Each wall is flat, endless, passes through zero and stands at right angles to its row. A trip goes straight from one point to another. List the walls that it crosses, first one first.
In the rows, 128 means zero.

Walls:
(1): [165 189 189]
(2): [168 149 191]
(3): [105 124 134]
(4): [126 104 115]
(5): [143 151  91]
Trips:
[124  76 145] to [ 56 161 149] -> 4, 1
[158  67  76] to [129 112 138] -> 5, 3, 2
[119 168 155] to [162 137 143] -> 3, 5
[137 104  95] to [129  63 161] -> 5, 3, 2
[170 134 137] to [155 168 139] -> none

Walls:
(1): [100 109 144 193 114 106  64 101 129]
(2): [142  52 126 140 126 153  90 111  83]
(3): [161 116 165 152 113 115 120 115 138]
(4): [129 143 153  74 161 118 173  93  98]
(5): [ 93  71 126 156 120 120  88 123 134]
(6): [ 93 153  84 163 149 148 124  56 106]
(7): [124 173 110 128 107 146  88 106 105]
Trips:
[171  80 183 156 136 139 113 176  98] to [ 74 107 115 152 101  85 107 104 116] -> 6, 7, 3
[130 116 112  49 106 138  87 155 154] to [ 95 129  69 155 144 187 154 100 110] -> 6
[143 150  97  99 139 169 120  51 153] to [207 128  82 108  91 173  93 100 136] -> 2, 3, 4
[161  98 107 113  92  71  96 165 105] to [137 166 136 122 140  78  42  70 141] -> 7, 6, 2
[114 153 136 127  99 127  74 157 150] to [150 154 154 126 141 141 192 119 140] -> 5, 1, 4, 7

Walls:
(1): [ 96 144  91  98 151 133 141 142 130  88 139  97 133  94 118 129 115 163]
(2): [122 170  62 172 172 120 141 137 193 143  79 187 120 170 158 144  90 137]
(3): [164 123 128 128 109 139 102 113 109 132 149 132 179 142 133 128 137 175]
(4): [154 145  73 133 117  51 156 126 114  84 131 105 110 143 113 128 138 153]
(5): [144 158 124 163 121 163 115 137 156 160 129 115 158 118  92 139 164 101]
(6): [129 184 120 103 164 127 140 118 105 183 151 182 111 171 116 125 130 165]
(7): [138 122 166 104 128 137 141 109 174 175 140 113 115  96 156 176 104 189]
Trips:
[ 92 163 105  86 161 133 149  96 125 105 144 105  77 127 130 145 113 128] to [172 129 134 127 166 144 115 112  93  71 122 104  95 163 118 168 189 165] -> 2, 7, 3
[ 96 163 110 131 166 124 130 135  81 133  93 109 126 103 156  94 124 165] to [144 160  85  92 135 134 163 141 133 142 119 149 166 130 140 145 164 148] -> 3, 7, 5
[ 65 116 152 133 107 141 111 157  94  94 163  97 124  95  91 184 123 115] to [175 106 144  77 125 131 165 127 135  86  90 133  92 113  98 136  96 141] -> 5, 7, 4
[117 165 119 123 133 153 168 123 158 117  93 109  86 117 133 159 119 103] to [207  59 137 100  78 119 104 160 137 138 153 197 203 179  81 114 126 152] -> 4, 1, 3, 6, 7, 2
[104  94  97 129  96 155 103 115 104 159 119 136  89 194  89  90 103 123] to [125 140 190 105 132 142 162 107 159  71  96 123 107 182 152 139 114 143] -> 7, 6

Walls:
(1): [108  91 112 135 114 185 169 130  93 120 160 100  99 149  71 151 141 118
 162 154  90  81 121 194 181 160 157 133 140 173  99 127 159 125 138 127
  83  41 199 106 125 104 104 215 138 150 114 169]
(2): [ 98  51 191 142 121 134 130 188 116 100 188 100 139 123 112 116 153  58
  90 126  81  72 129 122 122 120 141  47 126 140 107 126 129 159  65 190
 167 111 211 135  94 155  74 105 152 197 119 110]
(3): [130 120 109 171 166 109  74 147 102 116 116  61  65  19 113 108 101 195
 156 101 108 182 145 147 100  93  75 133  95  89 160 110 148 152 114 112
 172 124 195  78  91 102 107 115 135 161  88  92]
(4): [133  76 111 159 149 101 130 115 169  82  90  69 140 111 130 133 103 134
 180  64 213  97 145  66 167  93 127 122 140 127 141 164  82  74  80 156
 143 133 131 161 110 152 137 153 135  96 141 136]
(5): [193  77 173 158 111 116  83 115 101 148 119 136 114 160 139 105 117 172
 175 135 120  75  64 160  96 184 188 141 151 157 118  95 136 161 141  50
  89 146 150  83 138  85 162 174 162 133 145  99]
(6): [137  97 168  89 150  82 110 161 145 147 107  75 138 170 122  91 135 169
 162 104 101 182  95 168  91  92 153 109 147 139 112 170 102 118 130 151
 139 157  98  75 116 177 105 120 113 140  95 118]
(7): [105 110  70 100 132 124 121 168 147 152 124 174 181  82 137 142  91  97
 120 118 119  93  92 136 101 154  95  89 164  76  96 139  79 123  80 124
 121 153 105  41 110 130 154 139 135 121 127 167]
(8): [136 152 214 136 138 171 108 159 188 119  99 141  70 115  90 110 120 173
 125 154  96 104 129 115 180 104 158  86 101 140 117 148  88 158 113 109
  93 168  75 111  86 184 128  77  50 111 139 129]
(9): [161  81 172 159 104 101 119 120  69 117 131 142 176 120 130  73 120 153
 120 169  87 150 147 175 185 136  82 116  59 158  59 141  60 154 134 153
 152  86 181 171 100 104 161 134 136 104 185 158]
(10): [144 109 114  61 120  96 117 164  94  70 114  86 161 166 115 139 156  89
 163  88 174 200 148 122 128 106  94 156  92  73 107 103 108 108 127 110
 123 124 151 106  67 215 139 118 126 137 139  69]
(11): [129 122 144 108 120 144 157 120 101  80 122 150 115  66 143  84 192 108
 113 131 142 146 137 208 139 166 151 143 129 148 120 113  99 135  84 121
 116 155 146 109 129 128 119 102 147 175 123  86]
(12): [ 63  94 106 120  85  68 143 132 146 145 170 128 145 178  66 142 128 132
 147 116 163  96 106  95 112 172 121 142 153 145 201 165 139 124  86 100
 135 111  87 120 160 168 139 171 157 193 198 156]
Trips:
[161 166  80 175 127 146 172 160 189 106 148  60 165 119 126  36 139  57
 149 119 113 101 118 107 127 130 141 165 139 173 118 124 151  60 155 105
  96 139 169 173 168 162 199 108 161  68 148 107] to [178 177 118 145 134 139 136 178  97 123 153 103 126 132  99 150  94 187
 135 110  95 151 103 153 127 177 153 114 129 120  76  94 160 115 123  96
 165 126 131  78 101  93 166 208 138 126 152  99] -> 9, 3, 4, 7, 6
[126 173 185 130 124 104 164  73  91 101  84 183 119 132  68 160  93 116
 190 123 138  88 185 101 138 172 139  90 124 116 221 124 136 123 116  77
 127 138 107  75  96 143 165 177 160 161 139 104] to [ 67 124 126 143 139  70 194  84 113 114 113 168 116 173 130 134 169 108
 168 156  85 117 175 134 173 157  97 141 132 165 138  98 134 132 180 116
 150  92 158 172 129 107 125 119 172 148 124  99] -> 7, 8, 4, 9, 10, 2, 5

Walls:
(1): [105 132  91 169  72 146 147 147 137 102 136 127  89 113 154 164 171 152
 172 152  52 129 134 144  92 105 117 152 124 140 115 155 142 148 182  95
 138 113 189 172 159 160  96 132 163 138 206 159]
(2): [105 117 182 133  96 108 121 161  43 126 126 169  86 101 131 173 204  93
 122 105 151 173  68  80  98 125 136  66 118 121 102 152 146 163  75 176
 106 162 121 141  79 146 149 128  99 155  83 148]
(3): [167 170 128 124 116 159 125 110 121 134  97 145 110  56  97 178 142 122
  86 110  92 186 123 180  65  98 143  79 143  41 110  83  90 187 154 194
  84 150 128 141 115 142 129 169 137 205  23  69]
(4): [117 142  98 110 120  84 221 134 145 110 145 126 141 150 192 185  96 167
 139 117 136 140 115 150 190 138 173 129  92 144 102 179 107 149 103 126
 123 156 141 135 117 134 116 132 125 132  77 137]
(5): [130  78 118  87 123 157 128  74 107  86 145 114  78 105  63 106 139 125
 128 101 155  43 179 133 116  70 150 190 117 117  92  84 124 165 140 132
 150 174 119  79 144 101  79 136  70 113 140 120]
(6): [106 148 101 142 153 161 108 204 144 180 164 151 111  95 116 105 107 118
 120 146 118 112 114 134 127 117 148 166  91 148 106 160 108 148 122 133
 148 166 110 120  50 105  91 116  63 121  94  79]
(7): [141  96 106 156 119  84 161 152 170 141 184 119 172 167  70 196 178  63
 146 155 114 167 111 166 161  85 121 159  60 215 133  93 128 164  96 169
  74 153 133 183 108 135 111 150 150  99  71  99]
(8): [112  99 146  97  72 124 112 143 132 109 106 107 140 116 145  82 125  94
 156 134  88 169 128 145  84 101 114 140 125 144  80 151 140  97 144 136
 139 153 122 109 160  72 109 134  95 143 173 120]
(9): [155 126  71 130 133 152 129 131 120 123 122  72 149  74 139 206 153  78
 133 135 155 162 104  99 138 134 115 135 158 159 161 159  70  92 124 113
 127 143 103 151 131 162 151 128 157 115 195 169]
(10): [113 105  64 222 101 104 110 125  71 115 143 137  94 109 179 130 161 141
 152 134  89 115  90  84 152 151  84 176 145 101  59 125 122 183 123 153
 150 118 146 118 149 159 115 170 129 160 176 122]
(11): [ 82 107 113 159 108 140 104 124  98 142 143 102 163 117 201 143 148 120
  88 128 124 131  64 158 153 113 208 128 104  90 141  98  89 101 175 134
 160 115 162 127 107 110 140  91 139  76 143 101]
Trips:
[142 149 129 135 154 132 118 142 149 131 129 127 112 180 147 160  53 162
 154 158  96 164 127 165 123 184  99 111  86 173 184 157 127 114 167 132
 110 192 112  83 117 156 144 156 160 155 192 141] to [ 72 134 125 151 137 147 119 167  28 106  97 149 109 183 159 128 119 102
 183  99 163 164 168 119 106 162  88 175 139 137 195 119 115 112 130  92
 157 151 126  37 209  93  51 130 143 136 176 127] -> 10, 4, 5
[156 136 167 173 124 180 144  81 134 114 128 141 163 166 161 153 124  54
 134 142 129  96 172 113 143 118 128 120 139  77 123 117  70 174 206 159
 101 159  86 141  88  80 155  84 126 168  75 161] to [104 165 125 163 116  75 169 131 116 144 164 135 105  83 148 162 129 179
 115 115 166 130 154 127 122 181 124 109 172 114  71 117 131 142 133 165
 137 109 123 159  79 137  83 130  90 138  94 106] -> 6, 10, 7, 5, 11
[142 147  69 140 127 102 109 153 169 191 205 144 131 138  57 153 131 109
 168 102 122 180 119  54 144 135 190  70 106 147 145 137  98 134 246 150
 140 114 205 103 124 144 101  80 128 108 148 187] to [ 96 138  59 153  78 206 149 106 116 136 139 127 111 131 114 200  89 111
  38 163 113 176 134 159 123 121  58  93 150 112 115 134  63 195 115 119
 104 177 151 200 155 104 121 158 130 118 102 129] -> 3, 2, 10
[177 148 209  82  76 130 145  77 106 106 128 152 120  77 149 149  82 149
 109 122  88 149 192 170 109 168 134 136 119  98 170 155 127 127 172 232
  95 127  93 141 194 121 111 168  56  88 159 112] to [139 110 164  58 129 139 110  90 125 107 203 108 100 138 122 150 139 141
 146 109 142 144 103 123 114  68 134 100  92 131 129 172 109 128 177 134
 129 131 131 140 148  80 151 201 110 115  94 138] -> 4, 2, 7, 11
[175  78  88 136  80 148  94 118  89  85  85 151 141 158 143  92 153 119
 129  77 124 137  80 142 162 158 140 121 171  71 185 117 132 137  84 134
 140 140 128 181 147 166 145 135 104  76  77 172] to [ 51 108 131  96  78  80 154 114 121 179 190 131 140  72  96 126 141 179
 143 105 132 157 125 167 144 167  75 142 143 192 103 122 162 102  92 100
  96 148 168 102 137 103  78 133 111 145  85 136] -> 4, 7, 9, 3, 11, 8, 5, 6, 1

Walls:
(1): [134  85 154  81 137 168 121  94 155 121 135 122 149 152 101  70 135 163
  91  45  43 154 155 118  92 146  99 191 210 124 108 131 128  70  77 125
  71 107 107 160 101 103 178 120  95 138 100 145]
(2): [135 215  99  65 105 116 146  99  75 134 105  89  82 142 117 138 117 151
 106  91 121 147 122  85 125 147 166 132  99 102  95 133 150 129 185 107
 199 122 106 120 135 110 117 117  92 157  87  94]
(3): [141 135 120  92 130 156 176  95 117 108  88 111 167  70 138 111 157 120
 126 131 202  94 143  84 157 117 144 128 209 155 135  88  98 163 111 106
  55 112  64  86 137 104 161  70 141 142 142  73]
(4): [180 157 151 167 123 105 106 174 121 143 127 111 160 118 110 131 126 141
 128 146 121 155 147 123 110  86 149  88 147  83 117 121 189  76 144 142
 113 151 173 185 116 146 170 106 181 150 111 123]
(5): [ 82 126 154 120 140 145 105 125 207  87 162  80  79 164 119 143 114 203
 119 106 159  86 124 188 147  83 125 145 135  69 155 109 195 114 115 151
  81 151 150 115  98 126  77 202 110 143 132 143]
(6): [116 150 122 119  76 134 129  73 207  92 136 137 163 103  96  72 106 125
 149  98 166 109 112 127 127  88 104  63 128 149  86  95 167 175  48 127
 127 139 150  77 185  77 146 128  92 144 171 126]
(7): [140 133 142  77 170 192  97 141 113  84  94 151 162 139 142 194 180 167
 157 111 162 161 133  77 131  92 117  86 122  80 173 163 133 151 103 146
  99 116 200 163 125 109 153 140 168 150 156  91]
(8): [133 144 131  98 133 134 152 125 147 121 141 169 133 107 153 138 177 132
 123 129 122 108 125 108 157 167 151 151 190 154 124  69 114 118 124  87
 109 198 102  76 162 117 133  72  96 124 129  80]
(9): [ 78 165 109  85  92 151 102 165 118 201 137  68 156 127 120 190 105 109
 119 165  94 120 164  95 121 111 161  73 158 115 140 123  98 135 162  86
 114 142 162 184 116  79 112  97  90 140 107 151]
Trips:
[147 131 128 133 164 148 100 149 132 109 106 104 152 113 146 168 124 110
 151  76  72  74 151  77 145  54 145 113  96 117  99 125 107 119 147 118
  88 106  92 145 132  76 177 153 188 126 204 172] to [154 135 155  71 123 139 156 144 141 107 133 123 126 159 160 101 169 124
  60 127 136 120  82  90 206  90 118 135 109 133 156 119  40 149 112 133
 106 103 150 169 140 128  92  80 138 182 124 133] -> 6, 4, 8, 2
[111 129 122  97 137 134 113 170 164 170 129 169 147 108 122 134 119  98
 102 182  85 103 121 173 119 163 115 123 115 145 121 133  73 168 117 164
 117  62 161 115  89 100 117 128  63 159 149  89] to [ 72 148 183 170 152  86 134  99 123 158 194 121 144 192 139  88 162  95
 131 116 129 107  89 188 194 136  88 117 185 158 151 158  73 125  70 119
 119 177 150 143 112 181 180 170  92  92 182  75] -> 8, 1, 5, 9
[182 137  96 134 157  98 161 196 144  88 124 166 107 147  91 128  72 153
 135 121 129 114 137 103 222  93 157  70 123 134 129  83  80 168 105 177
 157 109 159 177 158  83 108 148 157 125 115 182] to [117 127 128 134  98 148  74  90  87 130 154 164 118  88 185 114 113 184
 131 114 146 128 117  80 140 155 157 170 138  99  87 123 116 122 123 107
  85 147 135  30 112 157 156 178 212 124 107 107] -> 9, 3, 8, 4, 2, 6, 1

Walls:
(1): [140  99 150  95 122 106 105 135 136 107  74 173  93  97 109 148 115 141
 147 163 103  75 112 154  88 116 130 145 108 166 141 144 118 143 169 142
 126 143 123 177 142  95 107 131 119 143 161 138]
(2): [175 142 108 121 168  67  83 170  98 164 106 175 166  61 177 169  67 114
 144 136 171 149  84 184 116 177  70 167 152  89  85 126 129  68 140 130
 189 121 164 147 149 137 113 138 139 133 176 150]
(3): [ 99 126 154 112 177 108 166 113 114 146 134 112 112 143 155 151  76 105
 122  83 134 188  70 169 119 121  81 149 115  81 100 156 163 160  93  93
 127 158  86 110 105 126 102 176 116  99  86  74]
(4): [126 139 144  73 161 112  75 104 106 100 105 103 142 141  52 105 172  97
 178  85 175 158  98 136  95 142 138  75  91 132 111  80 136  77  54 132
 131 119 168 105 119 124 155 174 125 137  76 120]
(5): [123 153  91 102 125  95 107 141 163 169 139 157 104 111 164 146 128 138
 153  89  51 131 204 128  94 130 175 123 147 143 148 112 137 127 124 116
 101 169 167 131 144  28 144 181 113  72 127 148]
(6): [155 106 160  79 122 151 159 127 221  93  99 156 142 107 165 104 124 154
 180 149 167 154 111 124 192  65 144 156 139 176 196 121 141 100 221 134
 218 142  80 111  68 101 107 120  79  98 150 158]
(7): [156 126 149 144 113 121 204 131 120 233 141 111  82 118 106  93 157 164
 103 166 119 101 128 130 123  92  83 102 120  75 148  48 103 162 162 165
 178  75 115 152  68 142 107 135  96 168 122 155]
Trips:
[156  99  65 128 164 118 139 159  92 144 163 112 140 116 104 134 123 120
 152 141 197 152 101 144 160 172 115  81 172 111 114 116  87 137 142 174
 113 190 175  93 133 145 111  67 142 132 152 108] to [ 79 112 147 129 149 137 161  79 210 173 142 163  54  89  96 186 136  72
 147  85  95 146 122 139  72 132 105 183  98 126 154 110 126 159  76 135
 121 155 130 121  85 100 105 184 191  64  77 149] -> 3, 7, 5, 2, 1
[150 138  99 114 132 131  72 141 132 180 110 125 115 143 204 130  61 123
 110 133 196 134 121 156 146 142 129 121 125 138 125 145 165 177 151 133
 112 174 174 117 170 119 106  90 158 154 144 112] to [121 118 189 116 129 121 106 193 120 114 134 106 101 158 192 172 132  95
 104  89 123  75 100 137  74 118  65  99 100 205 166 133 130  91 151  74
  79 197 156 124 174 176 157 149 121 162  93 117] -> 4, 2
[149 198 134 137 195 128 101 136 120  83 127 163 128 106 158  98 143  99
 149 180  65 134 144  87 199 181 144 175 226 142  92 120 113 157 149 193
  51 107 121 200 154 102 140 134  89  99 116 104] to [121  46 138 144 131 156 152  84  71  83 123 112 151 185 175 152 146 196
 127 121  93  81 144 139  91 168 169 162 116 126 128 130 107 111 128 149
 172 197 149 138 146 160 127 131 139 191 158 125] -> 2, 5
[103 125 112 147 146 156 206 108  92 165  88 124 145 158 128  93 157 116
 131 125 134 147 212 173  65 129 123 103  92  67 118 121 124 125  71 108
 172 134 134 128 146 137 127  87 117 148  81 149] to [121 163  77  88 118 115 122  54 148 111 149 113  94 170  68  87 133  99
  80 120  62 111 133 161 192 166  71 117 135 112 151  86 141 108 146 131
 141 171 139 129  93 165 104 151  99 106  98 101] -> 5
[ 95 122 167 160 118 128 123 154 141 144 112 138 213 114 120 106  95 118
 142  83 179 101 138  92 137 129 171 119 146 134 111  92 107 148 139 135
 199 178 193 162 153 194 131  69 101  68 120 161] to [125 148 154 121 126 144 131 145 138  81 154 145  77 116 142  86 135 173
 157 124 145  99 155 136 137 104 136 157 150 122  99 107  84 129 143  91
  80 151  77 119 138  69  68 118 155 104  71 135] -> 4, 5, 2, 1, 3
[175 114 171 111 144 106 138 188 153  85  97 160 130 164 187  98  55 109
 148  90  85 152 169 134 128 149 117 108 153 123 129 190 186 155  94 110
 182  94 115  87 149 121 194 127 197 161  95 144] to [121 144  52  67  76  56 160 129 160 135 114 128 114  68  78 126 166 145
  84 138 112 165 124 181 129 178  87 135 168 163 116  91  95  90 177  65
  74 103 136  84 126 136  74 155 130 168 141 168] -> 1, 3, 7, 4, 6

Walls:
(1): [171 126 146  48 138  96 193 117 148 152 120 128 159 132 165 140 106 139
 167 119 132 157 162 118 142 155  68  97  76 109 104 156 143  77 203 162
  86 106  75 132 142  45 147 149 130 167 119 156]
(2): [137 144 158 147 171 117 100 195 166 114 130 131 107  54 129 151 168 191
 169  93  89 188 112 132 156 140 127 133 119 143 136 108  70  99 149 118
 151 159 105 161 114 120 148 167 153 151 117  85]
(3): [102 131 135 116 105 141 146 136 128 186 130 123 109 106 134 128 134 130
 118 145 152 117 108  91 162 128 196 111 116 146 188 127 119  79 124  91
 134 178 111 133 167 183 110  98 142 155  54 171]
(4): [ 83 109 124 171  82  85 113 144  85 149  92 125 159 110 144 105 138 122
 150 125 138 106 153  93 137 107 111 124 136 201 114 112 158 150 100 119
  96  77 130 128 155 152 164 124 165 103 176 119]
(5): [175 159 187 128 152  94 119 119 124 114 166 146 186 141 121  84 172 164
 148 127 151 130 105 200 124 104 130  77 153 112 142 163 125 151 183 132
 114 102  99  89 147  30 148 125 124 131 108  84]
(6): [158 128 112 137 144 148 113 138  78 130 149 166 105 137  83 104 149 131
 115  90 188  72  97  79 115 121 196 191  52 124 172 140 157 148  56  69
  75 113 101 175 120 151  90  93  96 129 119  21]
(7): [169 123 155  74  66 137 105 188 121 114 187  87  97  95  90 116 101 128
 195 131 124 106 112 157 134 144 148 148 174 119  90 128 138 101  86  97
 131 106 102 119 129 139 136  99 135 177 128 152]
(8): [ 76 140 113 142 150 145  94 129 150 134  56 124  99 163 120 128 150 110
 154 164 157 161  95  71 123 166  90 112  80  95 161 167 113 194  95 157
 138 135 171 123  79  92 121 104  83  98 149 148]
(9): [123 160  99 188 193  75 122 140  96 138  71 114 122 153 129 133 157 110
 103 112  39 121 117 142 185 116 166 170 120  88 125 131 127 170 109 151
  81 127 140  92 114 131 152  96 116 137 110 164]
(10): [121 156 166  88 104  95 130 125 203 150 143 110 155 120 149 167 186  95
 192 143 122 151  90 163 126 158  64  93 114 127 125 180 158 176 131 145
  93 133 115 103  95  79 109 173 149 145 167 137]
Trips:
[148 108  96  50 182 110  89  91 134 152 181 134 146 110 149 117 152 113
 168 102 132  98  78 143 116 139 115 145 115 117 134 132 121 105 174  75
 126 140 123 153 132 182 120 173 108 106 113 121] to [134 110  92 143 179  79 153 133 143 112 164 152  71 149 128 135 160 159
 173 136 147 180 146 103 182 125  63  93 140 120  93  41  95 188 182  95
 121  95  84 149  66 162 118  88  72 128 150 157] -> 3, 7, 8, 6, 5, 9
[115 158  99 142 125 107 119 140  33  66  97 127  88 155 115 136 118 103
 135 132 142 119  95  69 111 113 153 112  92  21 160  96 149 143 128 191
 157 163 159  53 128  84  86 129 125 151 172 134] to [147 140 141 185 159  88 103 122 160 132 158  93 119 159  83  80 156 138
 116 128 172 103 142  49 130 117 153 130  97 120 109 101 151 151 118 133
  99 108 105  73 154 161  97 168  51  98 153  73] -> 5, 4

Walls:
(1): [102 156 112  70 133 155 130  95 103 158 125 153 142 162 112 161  82 173
 184  86  98 137 106 137 213 119 120 113 173 117 176  58 135  44 137  68
 126 169 165 174 108 191 106 102 125 125 110 141]
(2): [167 103  68 112 156  99 150 159 112 156 190 132 100 136  91 140 120  98
 106 113  99  96  97 160 168  73 127 130 156 142 197  93 114 134  93 136
 178 142 107 125 120 174 153  78 125  68 137 154]
(3): [107  95 129 154  52 119 101  34 153 164 103 113  83 151 115 116 157 113
 122 125  78 171  47 207 120 160  98 188 151 108 182 153 111 116 127 103
 145 108  94 145 124 167 125  84 120 149 113 159]
(4): [104  71  71 180 133  99 175 155  85 160 121 141 155 125 104 168  58 117
 155  80 111 118 167  90 121 133  88 191  84 129 136 131 131 138 138 141
 123 110 174 102 140 147 102 131 123 153 190 192]
(5): [126 158 185 125  92 214 169 122  73 151 144 172 135 100 114 130  90  90
 116 164 107 149 141 106 129  96 157  80 116 183 128 182 137 167 154 130
  79 160  99 130 177 136 146 129  48 103 137 108]
(6): [ 56 136 150 157 150 191  86 133 134  96 180 100 122 156 116 143 157 137
 162 123 157  80 151 168 205 200 128 124 162  62 110 173 118 152 103  79
 136 123 204 101  99 145 157  96 128  93 159 165]
Trips:
[148 140  69 139 142 104  96 133 165 113 114 116 126 124 115 126 170 103
 202 144 161 122  99 130  72 136  96 169 134 146 138 183 121 135 162 105
 194 213 159  83 110 127 129 109  80 158 105  72] to [155 165  89 130 125 155  95  90 204 118 168  95 183 145 167 141 147 144
 138 153 234 102 126 144 181 176 166  96 111 151 139 163  60  79 168 106
 143 133  67 137  89 155 120 112 180 107  92 106] -> 1
[ 88  96 126 128 156 165  92 108 131 133  97 128 113 139 167 117 171 137
 167 137 159 140 167  77  82 183  54 169 106 185 132 124 155 125 180 135
 131 131 216 111 131 106  80 134 205 130 141  71] to [ 91 145 162 137 140 103  96 111 148 164 155 174  83 194 170 140 119 105
 173 108  91 155 122  55 151 136  97  75 160 160 154 153 177 144  93 117
 124 160 186 119 126 143  51 139 103 101 153 125] -> 1, 5
[120 128 134 105 160  96 148 123 155 165 150 157 105 119 138 108 161 133
 150 115 115 137  88 158 163  84  73 121 178 132 121 111  98 117 124  76
  91 123 151  95 155 126 185 203 112  94 160 108] to [128 191  89 121 106 129 162 104 114  96 168 129  37  55  88 132  99 160
  97 179  94 155 112 125 158  82  93  75 120 112 100 113  73  94 108 136
  86 123  76  16 164 120 154 138  57 139 132  95] -> 5, 6, 3, 1
[184 141 143 131 107  94 181 144  63 124 142 155 134 134  63 108 149 126
 146 126 168 144 167  74  79 125  81 117 104 110  73 120 120 164 117  85
 130 164 161 103  92 107  55 163  90 159 122 143] to [147 118 139 187  89 119 166 157 144  94 102 143 139 113 127 192 104 150
 125 109 141 135 141 114 175 113 169 158  81 148  97 146 178 126 157 102
 150 145 107  82 140 150 112 112  69 163  77 126] -> none

Walls:
(1): [124 177 138  93 109 121 166 150 201 129 171 123 103 122 165 118 161 158
 158 132  79 123 159  46 127 121 124 100 168 155 155  65  96  92 134 101
  83  92 165 128 137 112 106 136 152 132 113  99]
(2): [178 166 122  86 124 130 130 119 127 142  80 132 123  72 119 108 126 128
 117 123 169 164 116  81 101 126 121 104 125  75 192 129 199 131 150 103
 213 182 186 215  69  87 107 157  77 107 204 126]
(3): [ 92 101 180 149 120 114 118 162  81 141 138  84 117 141 128 108 122 133
  53 139 129 145 122 146 157 111 142 155 155  92  94 142 157 223  91 136
 121 109 122 117 153 127 189 149 141  79 139 157]
(4): [202 209  88 165 134 170 131 122 139  97 176 119  84 134 146 147 139 122
 117 146  80 185 141  99 139 106 140 106 114 176 123 146 148 182 150 147
 129 218 124 121 103 131  40 143  92 123 126 116]
(5): [132 130 159 121 105 118 119  90 127  89 117 141 124 172 125 145 113 122
 171 114 122  93  89 140 129 110 107 123 158 136 106 130 142 109 149 135
 115  86 134 116 181 166 156 161  49 165 117 116]
(6): [172 123 153 125 112 125 136 165  86  96 163 168 131 142 117  90 155 111
 176 154 161 121 138 134 147 119 151 130 103 141 192 118 109  89 159 178
 109 149 139 180 148 143 117 115 143 142 151 118]
(7): [150 109  52 147 104 103 161 176 162  75 139 128  80 151 109 133 154 165
 135 125 166 103 150 108 138  84 165  77 171 162  98  77 111  88 139 144
 123 168  94 100 130 172 156 129 103 108  87  91]
(8): [136 100  89 145 129 139 171 118 111 132 132 121 165  82  74 160 164  87
 143 164 174 176 137 116 148 193  67 112 115 152 202 144 139 140  94  88
 123 105  86 169 149 109  78 144 122 124 118 168]
Trips:
[178 130 139 120 181 192 132 152  94 114 141  82 131 110 158 138 113 139
 134 122  71 137  71 128 102 163 107 114  56 184 143  77 148  87 128  97
 170 103 160 132 104 111 127 120  64 130 169 151] to [137 113 128 133 132 116 115  49  84  80 128  83 164 146 130 153  65 151
  86 158 120 134 105 117  95 184 112 117 140  92 167  78  89 115 145 121
 142 135 189 121 117  70 163 179 123 148 120 139] -> 1, 4, 3
[119 135 188 164 123 103 148  73 138 138  77 138 108 115 226  61 160 112
 150 113 148 136  86 150 120 108 156 116  90 125 149 173 105 164 104  79
 179 137 145 117 170  94 121  88 159 102 166 100] to [123  91 139 163 106 100 117 106  96 139 118 106 155  93 117  98  80 204
 128 118  60  97 124 136 137 110 120 154 175 187 143 132 153 105  31  90
 179  98  88 173  99 161 152 207 126 107 179 112] -> 5, 8
[118 204  80  84 175 108 103  80 102  92  95 122  76 125 127 120 107 174
 130 100 142 138 144 137 173  97 136 142 140 120 124 142  98 127 116  85
 122 157 147 128 119 129  84 146 114 123 117 159] to [ 96 172  61  91  47 170 174 143  95 166 122 123 159 149 113 157  65  96
 111 145  90 140 129 140 103 139 147 114  77  91 148 118 128  93 109  64
  83 174 128 170  78  88 146 163 154 117 135 112] -> 7, 8
